Every row gives one point. Each copy is the shape, with its points in the same order, turned, moved and blurred by noise. Is it also mirrored, or only turned?

Shape, 7 rows:
[326 118 133]
[109 179 186]
[-160 -506 -219]
[-17 370 193]
[81 98 -11]
[107 243 -3]
[-5 36 149]
Copy 1 (7 x 3):
[305 143 -151]
[184 245 49]
[-313 -474 -184]
[200 243 303]
[172 -39 55]
[282 72 95]
[-6 85 113]
Copy 1 is: mirrored
Copy 2, 7 rows:
[-354 17 -149]
[-308 -120 34]
[513 -39 -105]
[-385 -151 238]
[-152 17 61]
[-281 54 104]
[-136 -152 32]
Copy 2 is: mirrored
Copy 3:
[195 227 233]
[154 -20 109]
[-322 365 -481]
[88 -209 167]
[-38 113 77]
[-29 49 234]
[66 73 -82]
Copy 3 is: only turned
Copy 4 (7 x 3):
[-42 -401 100]
[-93 -252 -88]
[19 477 245]
[-91 -268 -311]
[29 -148 -88]
[123 -248 -138]
[-156 -114 -67]
Copy 4 is: mirrored

Shape (12 x 6):
[409 326 99 -193 506 78]
[71 -124 42 -93 17 31]
[-90 390 125 129 135 -226]
[135 -349 -172 135 152 42]
[-217 360 -473 266 53 202]
[-65 -62 16 -241 -248 -189]
[135 352 -136 -14 128 87]
[-124 255 -212 -114 167 -170]
[153 9 -73 -22 -192 -217]
[213 330 -274 113 -237 -152]
[103 -234 -48 -130 -3 80]
[-138 66 -232 -58 205 174]
Copy 1, 12 rows:
[152 286 -298 -1 188 454]
[-176 -106 -64 -29 -49 6]
[-4 247 -89 262 409 -167]
[60 -241 216 27 -181 163]
[476 154 106 -207 172 -422]
[-436 -96 -91 -189 71 -160]
[153 124 -238 -133 235 -3]
[-44 288 82 -129 250 -146]
[-184 -178 -47 -64 238 -49]
[89 -204 -63 -190 484 -210]
[-196 -146 -23 -105 -154 55]
[122 159 39 -158 -91 -73]
Copy 1 is: mirrored
Copy 2, 12 rows:
[-618 140 -23 -48 200 566]
[-78 135 -1 18 23 41]
[-183 -406 -18 -105 -37 336]
[-91 239 340 -132 79 -124]
[-60 -380 20 -369 547 -23]
[231 86 -181 -28 -133 141]
[-275 -77 -98 -265 256 248]
[71 -160 39 -175 247 376]
[77 53 -92 -280 -146 92]
[-57 -124 -227 -570 14 120]
[-39 257 28 -22 34 -25]
[-54 -49 120 -27 425 101]
Copy 2 is: only turned
Copy 3, 12 rows:
[129 -481 339 312 259 -312]
[-143 -159 18 -109 59 -2]
[398 -251 85 117 -5 226]
[-124 -101 223 -356 -120 -192]
[437 315 27 100 -257 -205]
[-57 -196 -344 -174 105 112]
[212 -146 47 224 -12 -199]
[398 -104 -78 -55 146 -91]
[19 -316 -199 -139 -154 1]
[257 -251 -263 84 -361 -138]
[-231 -130 7 -172 49 -118]
[155 141 100 -33 127 -196]
Copy 3 is: only turned

Shape (12 x 9):
[284 -134 218 292 80 -57 290 256 -64]
[-190 -69 -54 183 234 -135 -181 -369 9]
[-30 -66 -22 -321 -129 -402 320 -41 57]
[157 46 -142 -64 -265 -349 -358 232 48]
[-369 131 58 -35 -12 98 197 -160 -126]
[204 200 -3 125 304 -60 -334 -168 -99]
[141 168 466 225 -88 48 214 -376 -152]
[-152 -41 345 -257 43 46 -199 210 -244]
[-84 290 -41 68 -37 -23 -92 35 87]
[105 -90 -231 -212 -181 112 199 -53 93]
[-246 181 -16 -5 -167 -3 216 192 -123]
[-211 114 -182 209 322 -95 -200 -347 427]
Copy 1:
[29 205 87 -430 190 174 -368 -328 25]
[-59 88 24 26 -265 93 -18 9 564]
[-250 -156 180 21 -292 -91 -131 -291 -187]
[-15 93 107 479 84 22 -462 -50 -17]
[-188 51 315 -83 12 39 328 -125 197]
[-118 -73 -171 71 168 239 -232 18 519]
[-568 227 98 -354 192 -12 -67 -289 409]
[-8 116 3 248 241 193 144 -524 118]
[-180 105 183 120 140 212 -53 104 124]
[-64 3 -20 -70 12 -256 21 40 -174]
[-84 58 448 -10 162 97 97 -124 -49]
[-136 170 -54 46 -376 317 -11 378 414]
Copy 1 is: only turned
Copy 2, 12 rows:
[237 385 143 395 18 -17 156 -106 241]
[-1 -62 -25 -332 -339 18 -51 13 188]
[-168 -328 -160 389 24 7 194 -282 26]
[-443 161 -262 159 229 97 -64 143 22]
[59 -150 144 -173 41 -113 245 -250 -141]
[102 213 -186 -206 -149 370 -122 167 13]
[293 253 -289 -7 -235 -117 446 -251 -58]
[143 46 -84 -141 465 78 55 -261 164]
[-79 49 18 -97 67 65 128 199 -156]
[-57 -78 -26 303 54 -206 -185 -143 -220]
[-160 57 249 45 172 -33 248 -172 -138]
[9 -238 47 -295 -350 -53 -65 426 88]
Copy 2 is: only turned
Copy 3, 12 rows:
[324 36 499 -46 -16 -253 90 141 -203]
[-260 -127 -77 -143 375 -75 -100 48 -146]
[55 -98 136 231 8 186 2 -65 -690]
[-169 426 311 171 97 372 -57 -4 -179]
[-138 -320 -148 -7 -159 -8 163 145 -240]
[-224 60 146 14 396 -124 160 -204 107]
[391 -355 51 -65 246 54 315 89 14]
[-357 -262 479 -33 -103 227 237 77 -128]
[-173 59 24 237 -2 51 54 86 23]
[81 -17 40 16 -246 95 -127 -287 -304]
[-75 -40 39 143 -297 55 180 238 -251]
[-307 -83 -202 178 399 -223 -369 -18 -23]
Copy 3 is: only turned
Copy 4 (12 x 9):
[-147 252 56 -227 -29 6 395 -20 -94]
[356 -132 -91 -145 -274 -16 -210 -61 263]
[-96 41 -193 -228 471 4 -39 -1 442]
[-44 -453 -154 151 254 260 104 82 53]
[-52 148 2 -296 -11 25 -479 -68 119]
[173 -210 275 151 -235 -37 -14 -139 189]
[-251 79 301 -449 -330 -37 -20 164 340]
[-382 -242 -140 -106 -36 -29 -174 -379 -51]
[84 -147 156 -84 89 81 -252 69 -30]
[-114 161 -167 81 233 -123 -204 240 175]
[-156 136 -17 -228 202 225 -295 -12 -78]
[631 -205 68 -157 -48 -196 -269 91 181]
Copy 4 is: only turned

Shape (17 x 12):
[-51 -197 412 224 202 -102 173 276 -80 -205 190 9]
[-287 -49 -72 364 13 -59 83 -7 228 -363 161 181]
[352 -149 288 -233 -6 -94 216 19 43 -147 207 21]
[201 254 -68 -121 266 272 -69 254 -35 -7 -462 114]
[330 -374 406 -354 6 -190 63 137 184 -263 102 204]
[30 52 339 -381 -62 369 336 181 96 -15 -552 151]
[151 -64 229 310 4 -253 -128 -166 67 -231 -50 -147]
[47 -88 104 321 118 -9 396 -175 224 -116 162 150]
[206 147 377 -335 41 -52 -53 -46 229 93 85 34]
[-83 -16 120 -402 328 34 303 -12 -113 -29 -379 244]
[69 -26 172 -433 530 232 -8 87 44 -105 -288 111]
[-10 -150 -56 121 25 -164 269 147 132 -108 59 -21]
[11 -50 210 411 35 77 65 21 -340 -328 176 225]
[-92 -157 -82 25 -7 -190 127 -62 100 -94 135 117]
[-85 -195 14 59 -8 -117 10 -80 42 -291 364 -224]
[262 215 382 -183 64 -344 -81 71 49 -134 95 43]
[-33 -259 168 256 -97 -76 47 -36 90 122 144 154]
Copy 1:
[-89 -72 -4 -484 -210 -70 -204 259 141 -451 -120 79]
[217 62 7 -396 -217 -282 -107 -68 -27 77 237 23]
[-277 140 330 -162 85 79 -54 221 83 -263 -88 287]
[-258 -50 7 72 -56 -235 -40 -265 -10 48 -700 -30]
[-311 -30 525 -177 24 75 -333 24 74 -399 -63 431]
[-456 -121 302 -201 147 31 111 -493 289 -236 -448 -169]
[-201 -220 -55 -185 -290 26 -65 224 185 115 48 316]
[112 -48 176 -443 -8 -271 215 180 72 -75 120 181]
[-535 -67 366 -99 -9 47 -6 120 -205 -99 -132 45]
[-282 -23 247 147 -154 -246 101 -322 129 -482 -250 -109]
[-532 60 123 4 -122 -392 -57 -330 -50 -378 -430 119]
[43 -102 49 -204 97 -210 -157 98 166 -128 82 33]
[208 166 -105 -415 -383 120 6 157 72 -196 -211 178]
[53 -16 120 -72 9 -121 -64 10 -56 -198 220 86]
[-147 206 -113 -206 -24 -38 -170 234 -28 -96 327 183]
[-387 -82 383 -28 -232 55 -219 344 -75 -86 -152 49]
[48 -271 19 -343 5 52 25 68 -154 -185 97 170]
Copy 1 is: only turned
Copy 2, 17 rows:
[129 155 82 373 138 -143 78 -314 143 -254 180 -113]
[80 393 -51 -18 -223 -290 -13 -177 -306 -93 158 -22]
[260 -142 170 142 329 9 341 -128 -29 -120 61 215]
[193 145 25 228 77 245 -214 308 172 158 -399 34]
[385 -107 34 506 353 58 402 -130 -266 -152 64 254]
[456 -1 35 94 200 411 -63 -133 25 41 -646 -151]
[38 283 229 116 37 -22 349 171 -127 -50 269 -219]
[321 265 288 -60 -126 -37 87 -251 -41 -180 242 63]
[303 -46 -98 31 273 282 275 140 -29 -287 -25 119]
[414 11 -140 215 95 449 -55 -187 183 303 -137 49]
[248 232 -143 327 225 504 -49 54 150 153 -190 247]
[204 112 53 61 -203 -209 213 -156 98 12 57 12]
[-118 156 321 189 103 -157 -228 -220 -139 -44 279 -164]
[115 47 -30 31 -220 -77 179 -123 -99 66 197 71]
[-189 178 -58 -15 27 -192 370 -159 -84 -89 227 146]
[295 -45 -102 159 437 33 216 221 -52 -130 241 -68]
[49 4 178 106 -217 76 130 -142 -125 -312 149 -29]
Copy 2 is: only turned
Copy 3 (17 x 12):
[136 -170 -204 244 -120 336 281 3 134 179 156 -74]
[-89 -247 -227 27 -95 99 273 97 271 -365 -136 76]
[33 -52 212 -9 35 397 114 -20 242 459 0 177]
[225 144 217 -356 87 -378 -36 137 176 176 280 -156]
[-13 8 124 -210 34 672 -17 -46 406 366 -14 -62]
[78 358 230 -129 -252 -102 -176 -63 613 260 480 105]
[-48 61 -123 198 134 40 267 341 324 205 -298 -90]
[68 -166 188 85 -327 119 437 133 234 -61 -200 157]
[-400 135 212 -238 -57 148 20 135 123 443 95 22]
[146 98 396 4 -224 18 -303 -33 233 55 269 -127]
[5 13 360 -253 -119 -41 -156 -140 249 306 177 -450]
[107 23 134 90 38 124 308 -70 186 -79 -64 112]
[333 -350 -300 110 -173 53 61 191 157 89 -113 134]
[-37 67 96 0 -23 239 117 2 138 -122 -174 108]
[-191 -123 -145 229 109 202 203 -174 97 114 -300 119]
[-196 -54 70 14 251 344 30 331 142 385 155 -30]
[36 206 -159 -21 -164 279 291 83 103 67 -208 162]
Copy 3 is: mirrored
